Rows are points. Each copy is the shape, with its points in the same order, stretched, turned, moved and blurred by noise. Say if it was mirrored as well.

Shape (5 x 2):
[[  9   8]
 [  4  11]
 [-40   8]
 [-31 -36]
 [ 17  12]]
Copy 1:
[[  8  -7]
 [  2  -2]
 [-55   8]
 [-60 -48]
 [ 20  -2]]
Copy 1 is: only turned
Copy 2:
[[ -5  -9]
 [  1  -5]
 [ 15  34]
 [-27  40]
 [ -3 -17]]
Copy 2 is: only turned
Copy 3, 5 rows:
[[  7  18]
 [ -1   9]
 [-21 -17]
 [ 14 -40]
 [  5  23]]
Copy 3 is: only turned
Copy 4:
[[  4 -10]
 [ 11  -6]
 [ 34  44]
 [-11  38]
 [ -1 -18]]
Copy 4 is: only turned

Shape, 8 rows:
[[-26 -16  15 -19]
 [-23   6 -17 -18]
 [ 24 -11  -1   6]
 [-26  -3  -6 -25]
 [-16  -5  16  25]
 [ 13  -8   1  21]
 [ 60  25  13  27]
 [ 20  20  -4 -23]]
Copy 1:
[[-17   9 -25 -18]
 [-10 -18 -14 -13]
 [ 21  11  14   5]
 [-14 -10 -21 -17]
 [  8   8 -26  17]
 [ 19  11   2  17]
 [ 10  13  41  40]
 [-19  -7  19   6]]
Copy 1 is: mirrored
Copy 2, 8 rows:
[[-19 -13   9 -25]
 [-28   8 -13 -22]
 [  7 -21  -1  15]
 [-30  -2  -6 -22]
 [ 30   0   6 -19]
 [ 19 -18  -3   6]
 [ 23  20  11  41]
 [-27  20   4  15]]
Copy 2 is: mirrored
Copy 3, 8 rows:
[[ 19  19 -27 -22]
 [ 11  18 -32  11]
 [ 19 -14  16  -9]
 [ 14  22 -31   5]
 [ -9 -16 -15 -27]
 [  9 -25   7 -10]
 [-16 -24  54   6]
 [  4  16  11  18]]
Copy 3 is: only turned

Shape:
[[ -1  19  -8   2  -3 -14  -3   7]
 [  2 -10 -15   9   5   1 -20   5]
 [ -3 -22   0   3  14   9   7 -17]
 [-22  16 -23  -8  18  20 -16   0]
 [ 24  -7   2  19  -3 -11  -3  24]
 [  5 -13  15 -14  -4  -3 -34 -15]
 [  4   9  -7  11  29  -3 -10   2]
 [  2  23  -5 -21  13 -49   1 -11]
 [ 19  21  23   8   6  11 -25   4]
 [ 37  25 -36  -3   4 -11 -28  -1]
 [ 21  -8 -14  11  -3  19   4  -5]
 [ 13 -14  19  -7 -28  -1  16  11]
 [-14 -12   3  14 -36  15  37 -54]
 [-23  -7 -12  -3  -3 -51   2 -26]]
Copy 1:
[[  1   6   6  12 -11 -15  -9  18]
 [-18 -17  -2   7  -2  -6   4   4]
 [ -4  -8  -8 -14  -7   4  -3 -26]
 [ -7   0 -28  12   6 -22 -27   2]
 [ -1 -17  18  11  -2   9  16  18]
 [-26   1  27 -19   3   4 -17   2]
 [ -1   4 -23  -3  11 -16   8  10]
 [  6  24   8 -20 -26 -35 -14  33]
 [ -6  20   7   7  31  10  -4  19]
 [-36   1 -22  13 -19  -6   4  53]
 [-17 -10 -13  12 -12  22   2  -3]
 [  9 -12  42   3 -14  26 -20  -3]
 [-10  24  13  14 -46  18 -14 -59]
 [ -6   9  24 -15 -43 -41  -4  -6]]
Copy 1 is: mirrored
Copy 2 (14 x 8):
[[ -2 -23  -6  -2   2 -14   6   5]
 [-14 -31   2  -1   6  13   2 -15]
 [ 10 -17  14  -7  13  21   9 -33]
 [-27  -4   8 -26  -9   9  20 -13]
 [  4 -30   2  30   6   6   0  -2]
 [ 12 -34  10 -17   5  22 -14   1]
 [-11 -27  20   7  18   5  11  -5]
 [ 17 -57   6  -7  16 -35  10  20]
 [  1  -6  14   3  12  19  -1  18]
 [-13 -46 -25  -1  26   1  13  27]
 [  3 -11  -9   1  12  25   9 -17]
 [ 36  -7 -13   8 -12   9  -1  -9]
 [ 20  18 -24 -35  14   2 -15 -46]
 [  6 -55   2 -18  13 -39 -12 -20]]
Copy 2 is: only turned
Copy 3, 14 rows:
[[ 12  15   1   8   4  -9   6   1]
 [ 24  -2   4  24  10   0 -18  -1]
 [  4 -30 -13  11  -3  13  -2   4]
 [ -8   3 -10  29  11 -15   2 -22]
 [ 28   3  14   9  18  13  -9  26]
 [  9   0  17   1  -1  21 -22 -23]
 [ 14 -10   3  12  24  -5  13  -3]
 [ 35  24  -8 -13   0  -1  40 -16]
 [ -5  -2  44   1  15  11  -8  -7]
 [ 45  31  24  35  18   4  15 -19]
 [ 12 -12   8  32  -1  14   6  13]
 [  0  11   6   0 -15  31  -7  30]
 [ -2 -35 -18  20 -60   0  15   8]
 [ 45  -1 -32  -7 -24 -14   9  -9]]
Copy 3 is: only turned

Shape, 16 rows:
[[ 19   7 -14 -21 -15  19  18  13 -16   5  17]
 [ 13 -11  12  -5  31  -6  18  23 -11  -7  -8]
 [  7   3  34  -9  39  15  19  16 -15  -8  -5]
 [ 26 -12   6  10  -7  -8  27  31  39 -32  -4]
 [ 31 -11 -24 -12  11 -18 -25  35  39  -4  -8]
 [ -9  24   2   1  11 -19 -16 -26   8  11  28]
 [ 13 -21  30   7  -8 -26 -14   7   2  -7  31]
 [ -9 -18 -15 -21  -4   9  -8  29   4   6  23]
 [ 12 -12 -11 -16  28  11  -1  -8   5  -4  -4]
 [ -7 -21 -25 -30 -22 -30   0  -1  18  25   7]
 [  4  14 -21   3  -4  18 -26 -14 -20   4   9]
 [-14  24 -16   4  13 -26  -6  19   9 -34   9]
 [-23  15  16  -4  10  21 -17   6 -19 -19 -23]
 [ 21  28  10 -22  -8  19  15  12  15 -25  11]
 [ 15  31  -4 -19  15 -21   9  -9  40 -24 -23]
 [ 29  31 -12  17  29  20 -24  -7   9  28  13]]
Copy 1:
[[ 10  -4 -16   3 -33 -11 -16  17   4  -5   9]
 [ 23 -10  20  -1   0   1 -16 -12 -11  14  21]
 [ 29   5  33   7   0  13 -23  -7  -1  13  27]
 [ -9 -44  38  -4 -12 -33 -12  36 -20  -1  -9]
 [-19 -25   6 -34  15 -37 -32  17 -10   3 -32]
 [-22  13  17  21   3 -20  -6  -5  19  11  -2]
 [-21  19  37  -1 -21 -31  -4  21 -16  20  12]
 [-10   5  -5 -21 -27   2 -18   9  -6   0 -15]
 [  0  -5  10 -15  12  -4 -18  -9   4 -12  11]
 [-13  -7 -10 -21 -21 -34  14  -5  -4  -6 -33]
 [-14  19 -27   3   2   6 -13  10   9  -2   7]
 [-18 -17  10  21   7  -8 -20   4 -18   5 -21]
 [  6  20   3   4  16  34  -2  11 -11  -4  -2]
 [  5  -5  17  19 -16 -25 -23  36   1 -19  -9]
 [  6 -31  24  18  25 -36 -11   8  -2 -20 -24]
 [ -7  -3  -3   3  25 -11 -34   6  41  21   9]]
Copy 1 is: mirrored
Copy 2, 16 rows:
[[-11   3 -29  25  15  16 -14  15  26  22   3]
 [  3  18  11 -14 -29 -16  -1  17  21   9 -31]
 [ -2  34   9 -36  -7 -13 -13   6  29  -1 -30]
 [-26 -16  16   0 -27 -13  30 -15  32  16 -34]
 [ 34 -11   0  42 -30 -39   8 -19  56  18   0]
 [  8   4   0  29  -4 -12 -18  -4   6 -41  35]
 [ 16  -7   8  12 -17  26  12 -10  19 -37 -20]
 [  6  -6   2  40   9   0 -31  -1  30   9  -9]
 [ 15   7  -3  12   5 -32  -3  19  40   2  -5]
 [  8 -40 -24  43 -16 -14 -25  24  16   3  11]
 [ 16   6 -19  41  38   4 -11  -6  -7  -1  29]
 [-21  13   4  46 -22 -26 -12 -18 -12  -5   1]
 [  0  20 -11 -10  33 -10 -35 -33 -17  -4 -23]
 [-36   9 -21   9  15   0  13 -19  42   0 -13]
 [-18  -8 -15   6 -16 -53  16  -7  25 -12  -3]
 [ 37  30   6  19   6 -18  -7 -11  20  -1  60]]
Copy 2 is: only turned

Shape:
[[-15 -15  -4 -18   1   3  11 -11  11 -24  11 -16]
 [ -3 -19  -2  -1   8   7  17  10  11   4  -5   0]
 [  0 -18 -11  -9  -6   5 -35   8 -17   1 -32   3]
 [ -9   2  -6   4   0   8   0 -10  12   7  12  -4]
 [-45   1 -13 -26   7   3  -4  -4   3   7 -36  11]
 [ -6  -7 -11  10 -43  -4  16  -8   8 -16  11   5]
 [ -3 -15   8  11   9  -4 -26  -1   7  -6   2  -1]
 [  6 -16  -3   8  -2   8 -16 -15 -30   4  12   9]
 [  6  -2  -6   8   4 -11   9 -17  -4   4   0   4]
 [  9   1  19   6   9   7   7 -14   8  -8  -3   8]
 [-12  52  -6  10   9   3  14  -6   5  -4   6  -4]
 [ -2 -15  12   3   5   3   2   4   7 -27  11  13]
 [  4 -13  26   2   1  -7  12   4  -3   4   8   2]
 [-11 -16   4  15   6   4  11 -13 -25   6 -21   2]
 [  3   5 -15   6   6 -18  14  -3  -1  -5  -2   4]]
Copy 1, 15 rows:
[[  5  -7  -1 -13 -13   5 -23 -23  27  18  12  -6]
 [  7   4 -10 -23 -13  -6  14   4  31   8  -3  -8]
 [ -1 -26 -14 -24   1 -32  -8  19   8  -5 -11   1]
 [  5  11  -5  -3   5  -1  -4 -12   9  11  -3  -4]
 [-40 -28 -22 -60   2 -11   3 -25  15  -2  -1  -2]
 [ 14  -8   0  22  -2  -1  -5 -17   2  10  -3 -43]
 [ 24  -6 -14  -7   8 -30  -1   1   4   2  16  -4]
 [  3 -25  -3  17  14 -22  -3   7   5  14  -7  19]
 [ -8  -2  -1   7  -1  -3  12   5  -3  10   3  -2]
 [  5   1  -4  -7 -17 -12  15  -8  -3  -3   0  10]
 [-22  11   7  16  14  25   3 -27 -10 -30   3   6]
 [ 19 -15 -21   1  -7  -9   4 -14  13  -7  17  -5]
 [ 34  -7  -2 -11  -2  -1  23  -2   6   6  10  -3]
 [-11 -17  19 -16   1 -33  23   0  19   3  -4  14]
 [-14  -3  -8  10   1   8  10   4   5   0   6 -12]]
Copy 1 is: mirrored
Copy 2, 15 rows:
[[ -5  12 -24 -12  20 -15 -11 -13  -3  13   2   4]
 [ -1   2   0   6  18  -2  -8 -15 -21  10  17 -13]
 [-13  -7  -8  21  17  25 -12   5  40  -8  10 -24]
 [ 10  14  -2 -21  -8   0  -4   0  -7   5   7   4]
 [-16  32  10  -7  16  11 -27 -16  18  33   9 -30]
 [-14  -1 -24 -16   8  28  -2  -5 -17  11   4  26]
 [-11 -12  -3   2 -12  -7  -3   4  10 -12  14   4]
 [  4 -19 -33   1  -5  15   5  31  22   4  -4  -7]
 [ 12 -14 -13  -7  -8   6 -12   0   0  17  -2   6]
 [ -2 -15   2 -10 -17  -8   7 -10  -3   7  -7   0]
 [ 10  34  23 -31 -27 -10 -22 -19 -32   5 -30  11]
 [-16  -3 -12  11   1 -10   2  -2 -11   6   2   1]
 [  0 -14   0  -3   8  -8   6   9 -17   4  -6   0]
 [ -7 -21  -5 -12   2  16 -22   6   0  20   0 -27]
 [  3   4  -8   2   1   7 -25 -16 -16  18  -5  10]]
Copy 2 is: mirrored
Copy 3, 15 rows:
[[ -8  16  -7  -6   4  10  14   0   7  30 -26 -11]
 [-23  21   3  10   3  -5  -5   0  -4   1 -20  17]
 [-10 -37  -2   1   3  -1  -4 -11 -11  -4  15  -9]
 [ -5  22   2  -3   6  -5  -8   7  16   4   3  -7]
 [-10 -23 -28  -7  -5 -30   8   4  -2  11  28  32]
 [ -9  16   2  20 -19 -35  -6   3  14  11 -29 -48]
 [  1  16  13   8   9  14  10 -12   5  -4  17  -8]
 [ -6   5 -15  -2  17  27  -5   7  -6 -18   9 -42]
 [  4   8 -15  18   2   8  -9   1   6  -8 -12 -13]
 [  4  32  -4   7  18   2  15 -15   8 -15 -11 -10]
 [ 30  37 -27  -8   5 -36 -14   0   4  17  10  -7]
 [ -3  38   2  13  21  -2  25  -6  -6   9 -14 -15]
 [  6  29   5   6  -8   8  12  -7  -9 -20  -9  -8]
 [-24  12 -30   8 -13  15 -10 -15  -8 -25   5 -10]
 [  9   7 -19  23  -2  -6 -13   2  -5  11 -15  -4]]
Copy 3 is: only turned

Shape (17 x 12):
[[ -5  12 -16   1  10  18  11 -20   0  10 -21  38]
 [  5   6  -3   7 -12 -13 -34  -7   4 -12  -7 -13]
 [  6  -6   5  19  -1  16   1 -16  -4  15   0  25]
 [ 11  -1  11  -1 -10  -7   0 -20   4 -16 -10 -13]
 [  7   0   6 -18   0  19   3  38  18   1  -6   7]
 [ 13   1   1  -7   8   8   2  -8  -6  14 -11  35]
 [  0   5   0 -19  14  27   3  26  11   2  14  -2]
 [-11  14  12   4 -16 -10 -17  -4   0 -17 -16  -8]
 [ -4  -8  -1 -22 -11  24  -4  27   4 -12  11  11]
 [ -3  10  -1  -8   6  33 -12  38   7   5   8 -12]
 [ -4 -17 -10 -23   8  13   3  38   1   4  -9  -4]
 [ 13  11   1   6  -6 -14 -10   0  10 -16 -21   7]
 [  3  -2   3  22  -4 -11 -13  -3   5 -34 -17  -7]
 [  3  -5  -6   1 -10  25  11 -12  15  20 -18  24]
 [-16  -1  -5   4   8   3  10 -11  21  23   0  33]
 [  0   9  -5  10  -9  -1  20  -5  -6  15 -10  24]
 [ 13   6 -17   5 -14 -14  -3  -3   8 -19  -7  -2]]
Copy 1:
[[  2   4   0  16  11  -8 -23   9  37  -6  -2  38]
 [  7   8  38   2 -18 -12  -7  19 -15   2   0 -15]
 [-12  -2   5  15  -5   7 -15 -11   3 -12  -5  37]
 [ 12  16  15   5  12  -4 -11   3 -21  -7  18  -3]
 [ -4  -9   7  11  17  -5  27 -14  49   5  15 -22]
 [  3  -3  10   8  16   6   7  -5  20   2  -6  36]
 [  1 -15 -10   0  10   6  11 -22  51  19   9 -18]
 [ -3  32  29   4  -9 -12  -6   9  -5  -3  10 -14]
 [ -6  -6   8   8  -2 -12  15 -19  40  16  27 -10]
 [ -5 -18   7  -3  -9   5  11 -16  60   7   3 -30]
 [ -3 -18   4 -14  15 -26  28  -8  51   8  15 -13]
 [ -3  15  27  12  11  -7   0  23  -5  -2  11  -9]
 [-26  16  29   4   3 -17 -15  21 -17  -5  19 -13]
 [ 11  -4   1  27   5 -12 -15  -6  27 -26   4  22]
 [ -3   9 -19  25   8 -13 -10  -5  16   4 -13  31]
 [ -7   9  -9   8   6  -1  -1  13  11 -13   8  30]
 [  3   3  16   8   1 -14  -6  34 -11   1  22 -10]]
Copy 1 is: only turned
Copy 2 (17 x 12):
[[ 26 -24  -1   5 -28   5 -24 -18  -7  -4  -1  -9]
 [  9  26  22 -16  -2   1 -31  21  13  -2   1  -1]
 [  6 -25   2   1   2 -15 -29 -12  -4 -14  -7  -4]
 [ -1  12  13   1  -7 -11 -11  27  -8 -17 -10  -5]
 [ -6 -29  32 -15 -18  22  14   6  10  18  -3   1]
 [ 21 -32   9   2 -11  -7 -14 -15  -5  -6 -11  14]
 [ -7 -19  15 -15  -7  29  20  -7  10   4  -1  -1]
 [  5  19   8 -13 -10   5 -26  33   8   1 -15  -7]
 [-13 -26  11 -19 -15  12  11  13  22  -2  11   8]
 [ -3 -15  20 -32   1  35  11   0  15  12   3  -6]
 [  2 -19  11 -24  -9  15  30   5  11  27   9  -2]
 [  9   6  26   4 -16   6 -28  22   4  13  -9   3]
 [  1  17  10  10   1   4 -28  36  14   8  -1 -17]
 [  6 -30  17 -11 -28  -9 -16 -10  -9 -11   3 -15]
 [  3 -13   5   5 -30   2 -19 -37   4   5 -16 -13]
 [  3 -15 -10  -2 -13  -2 -28 -11 -14   9 -14   8]
 [ -4  16  15  -2 -17   6 -27  19   1   7   9   7]]
Copy 2 is: only turned

Shape, 16 rows:
[[  5 -18  11  27 -11   5  15  -3  21  26 -19  -9]
 [  2   7  14 -34   1 -11 -19 -20  18 -20  12  26]
 [ 21 -29 -14   5  21 -22  18  12 -25 -27  10   4]
 [ -3 -24  23  18  39 -24  19  19   2  -6  22  -2]
 [ -8  -1  -6  -4 -18   3   1   9  -3   5   8 -12]
 [  7  20  -1   7 -19  11  10  -1  14   9 -24  10]
 [-17   5 -18 -28  18 -14 -16 -52  14 -15  42  11]
 [-23 -20  18  11   6   6   7 -24 -31 -31  10  -8]
 [-14   2  -3  18 -36 -14  -7   7  -4   9 -26   7]
 [-12 -10  21  22   1   9  14  -3 -44  15   4  26]
 [ -1 -12  -6   1  10   0 -16 -24  33 -21  35  28]
 [ -6 -17   6 -25  26  14 -36 -26  18  11  14  20]
 [ 19  23 -12  21  -6  -1  -9   8   6   3  -6 -21]
 [ -5  -8  -5 -38  16  10  16   0  23  25  13  -5]
 [ 23  -4  13  30 -19 -22   7 -10  17  23 -17 -12]
 [ -1 -11 -12  25  43 -18  16  12 -10 -14 -12  -1]]
Copy 1 (16 x 12):
[[-23 -10   9   5 -11 -26   5   9 -35   8  19   7]
 [ 22  34   7  24  -6  19  14 -28 -14  12 -11  -2]
 [ -3 -21 -24  -1  28  -1  32 -25 -16 -13 -23   6]
 [  2  -3 -14 -14  30 -18  14 -27 -39 -30  -2 -17]
 [ -6   5  -1  10   0  -4 -14   6  -5  -3   0  16]
 [  0 -13   9  30  -5  -9   4  15  -6  23  13  -6]
 [ 29  52   0  25 -33  -2  37 -22 -19 -15 -27  15]
 [ -2   6 -34   8  -6 -32 -15 -37   6 -15  -9 -10]
 [-14 -26   2  31  11  -5 -17 -15   0  -6  27  23]
 [ 17   7 -38   7  43 -60   0 -27   8 -17  18  26]
 [ 33  30  11   9 -21  -5  16 -22 -31  10 -34  19]
 [ 36  45  10 -10 -43  -1  26 -20 -24   8   7  17]
 [-17 -21  32   4 -22 -14   8   7  -3  -1 -12   1]
 [ 16  23  -7  -9 -15  21  13  34 -40   4  13   2]
 [-38  -3  18  25   7 -25  22  -7 -35   5   9   6]
 [  0 -37 -17   3   3  -1  37 -18 -18 -23   3 -15]]
Copy 1 is: only turned
Copy 2 (16 x 12):
[[ 12   0  -3 -30  15  10 -12 -14   4  -8  14 -36]
 [ 30   8  28  15   2   3   5   6  15  31 -31  13]
 [-19  15  24 -18   0   6  23   1 -28 -19  21  39]
 [-30  10   7 -42  -5 -19  -8  27 -17  36  30  18]
 [  6  -2 -11  14  -5  -8  -4 -11  -9  -8  -8  -5]
 [ 28   3  10  -5   6  22  12  -2  12 -28   1 -36]
 [  5  -2  44  29   2  -4   6 -29   3  55 -33  10]
 [-31  12   4  10  36 -38  14 -17  15   6   9  19]
 [  4  18  -1   2 -13  11  -9 -24  26 -45 -22 -40]
 [-18  11  -6 -26   8 -40  43   4  15  -8  -6 -14]
 [ -2  32  21  10  12  26  19   1  -9  42 -26  11]
 [ 14 -15   5  -6   0   7  15 -12  17  57 -30  11]
 [ 27   9   5   4 -22  17   4 -22  -2 -16  30 -20]
 [ 12 -47   5  -6   4  -2 -10  12 -27  37  -9   6]
 [ 39  17  17 -31 -10   6 -23 -33   7 -15   8 -39]
 [-36   6  22 -32 -10  21  12   6   1  -7  39   5]]
Copy 2 is: mirrored

Shape (17 x 12):
[[ 19  18 -27   4 -20  -7  16   5   4 -17  -7   1]
 [  5 -18   9  -6   0   8   7 -26  22  25 -15  19]
 [ -7  11  17  15 -13  -7   0   7 -21  21  -3  18]
 [-12  15 -15   7 -10  21 -18 -20  -8  10  13  14]
 [ -6 -27 -12   4 -23 -13  26  13 -24  -2  -6   4]
 [-14  11  -3  10 -24   2  25 -14   7 -19  20   1]
 [ 11 -30  -5  21 -19  -1 -13 -37 -27  -5  -5  11]
 [ 13 -17  -7 -19  19  12   0 -39   9   3 -10 -14]
 [ -2 -19   5  -3 -22  -5   4  -2  18 -18   4 -21]
 [ 22 -17  -9  -2 -12  14   3  15 -26 -28  23  14]
 [-16  -7 -19 -27  10  13 -10  11  17  11  23 -16]
 [ 20  10 -14 -18   4 -29   9 -36  17   7  21 -17]
 [ 16  -9  -4  22   5  21   5 -10  24   8  25  14]
 [  8 -22   5 -18  18 -29   9  -7 -24   4 -16 -19]
 [-20 -23  -8 -20  25   2 -13 -13  21  -3 -17  -6]
 [ 14 -30   9 -19   6   5  -4 -35  -6  11 -30 -10]
 [ 25  -9  -6 -28   4 -27  18   0   3   1  -4  15]]
Copy 1 (17 x 12):
[[ 32  18 -23   2 -16   6  18  -8   9 -40  -3   9]
 [-28  16  -6 -29  10  -2  33 -27   1  -6  -6  -5]
 [-15   2  12   9 -21 -16  20  15   1   0 -14   7]
 [ -1  17  15  26  -5 -14  31 -11 -29  -8 -25   1]
 [  5   4  -1 -31 -31  16  30  27  -7 -12  16  -9]
 [  7  29  -2  15  -2   3  29   9   6 -22   2 -15]
 [-21  33  -2   4 -13  32  24   2 -31 -13  18  20]
 [ -1  26   1 -32  37  23  25 -17 -16 -10  -7  12]
 [ 14  32 -13  -8  -1  20   7  -2  10  11  25  -9]
 [ 16  26  26  -9 -34  17  -1  -4 -23 -14  17  -3]
 [ 31  -3  21 -18  12 -24  22  -9 -18  20  -4 -16]
 [ 19  27   2  -7  38  -8  39 -14   9 -28  22  33]
 [-13   3  14   7  -1   4  19 -44  -3 -13   9  -7]
 [  7   7  -5 -47  22  18  12  30  -9  -4  16  19]
 [  6  11 -20 -31  29  -1   5  -2 -30  17  -4 -20]
 [-15  30  -2 -46  17  29  16   0 -10   6  -4  14]
 [ 13  16  -6 -45   2 -12  17  -5   7 -22  15  11]]
Copy 1 is: mirrored
Copy 2 (17 x 12):
[[-31 -14 -12  -5 -15  -8  -7   4  30 -20  16  14]
 [  8   1  15 -16 -27  -2  -2 -18 -17  21 -23  37]
 [-18  16   6 -12   5  -2  31 -20  15   5   7   7]
 [  2 -20 -26  -6  11  -5  27 -24  -8   7 -12  13]
 [-21  -1  15  -7 -28  14  23  17  16  -2  34   9]
 [-28 -21 -10  -1  10   9  12  15   4   9   4  30]
 [ -9  10   3  19 -19  39  45 -21  -4  -2 -10  23]
 [  7 -18  14   5 -27   9 -14 -21 -32   1 -16  21]
 [-24  -1 -10 -10 -14  23  -9  22 -16  -2   0   9]
 [  1   0 -11  -8   1  39   5   6  12 -23  33  11]
 [  4 -26 -24 -12  -9 -13 -27  -3 -33  16  11  -2]
 [-35 -16   0  22 -14 -11 -24 -24 -23   1  18  42]
 [ -3  -6 -13  -3  -5  22 -20 -27   4  25  -6  35]
 [-15   9  36  17 -31   7  -1  -5 -17  -9  28   1]
 [ 13  -4   3   3 -24 -14 -13  14 -37  19 -23   4]
 [  7  -3  27  -6 -39  16   5 -19 -29  -9 -19  11]
 [-12   9  16  -5 -30 -13 -18   4  -5 -14  34  32]]
Copy 2 is: only turned
Copy 3 (17 x 12):
[[-12   0 -35 -19 -12   0  31  18  19   8  16  20]
 [-19  10  26 -33  10 -18  17 -19 -10  -6  34   2]
 [  9  10  18   9  -7  -5  16  -2  27  -5 -18   9]
 [ -8   6  32   4 -15  31  19 -10   8  13  19  -1]
 [  3 -20  -2 -11  11 -17  -1  23  29   4  10  26]
 [  6   0   2  -2 -12   5  21  22  11 -13  35  11]
 [ -1   9  15  -4  18   4  -7 -26   4   8  38  32]
 [-35   3   9 -14  29 -10   8  -3 -40  -2  44  11]
 [ 14 -23 -14 -15  16 -11  11  13 -16  -4  35   8]
 [  9  -4 -10 -11  -9  24 -21  29  13  14  -2  16]
 [ -8 -33  15  -3   9  16   7  24 -17  13  15 -25]
 [-14  19 -17   8  37 -16  23   5  -7  -8  45 -15]
 [-14   6  18 -25   1  35  12  -6  -1 -21  24   0]
 [-17 -10 -14  15  41 -39  -8  14 -14  -4   7  19]
 [-29 -39  12  -5   4 -11  -4  -3 -38   6  29  -1]
 [-23   6  11 -18  37 -32   6 -13 -35   6  36  22]
 [-11   5 -23 -17  12 -33  -2  17  10   8  11  -4]]
Copy 3 is: only turned
Copy 4:
[[  3  -5   2   6  38 -31  10  13   4  -5   3  -5]
 [-30   0 -11  -8 -21  -7  -2 -18   8  30   6 -14]
 [-13  29  -6  19   2  -6  -8   1 -18  26  -3  13]
 [ -3  14  -7 -15   9  -7  -9  27  26  36  16  28]
 [ 12 -24 -19  27   6 -33   3 -16  -1  17 -13  12]
 [  4 -16  27  21  13 -31   1   8   4  25  26   7]
 [  6  -2 -10 -17 -11 -32  10  -7   8  58   0  29]
 [ -1 -27   3 -31 -30   2  17  -9  12  16   3  -1]
 [  6 -22  27   8   1 -25  -6 -11  -1  18 -12  -9]
 [ 60  -2 -14   8   5 -18   1  -2   6  26  -5   9]
 [ 14 -33  -7 -11  -8  10 -32  11  20   3  -7   1]
 [ -7 -29   8 -35 -14 -17  -3  24 -15   0  18 -15]
 [  3   4  -4 -15  17  -6 -18   1   8  40  24 -18]
 [  9 -29  -8  -8 -26  -7  13 -28 -27  -5 -22  10]
 [ -3 -24   7 -19 -24   3 -13 -31  28  -2  -2  11]
 [-12 -14  -7 -23 -41  -2  25 -18   6  23 -17  -1]
 [  5 -12 -18  -8 -19 -23  -2 -15 -11 -12   3 -15]]
Copy 4 is: mirrored
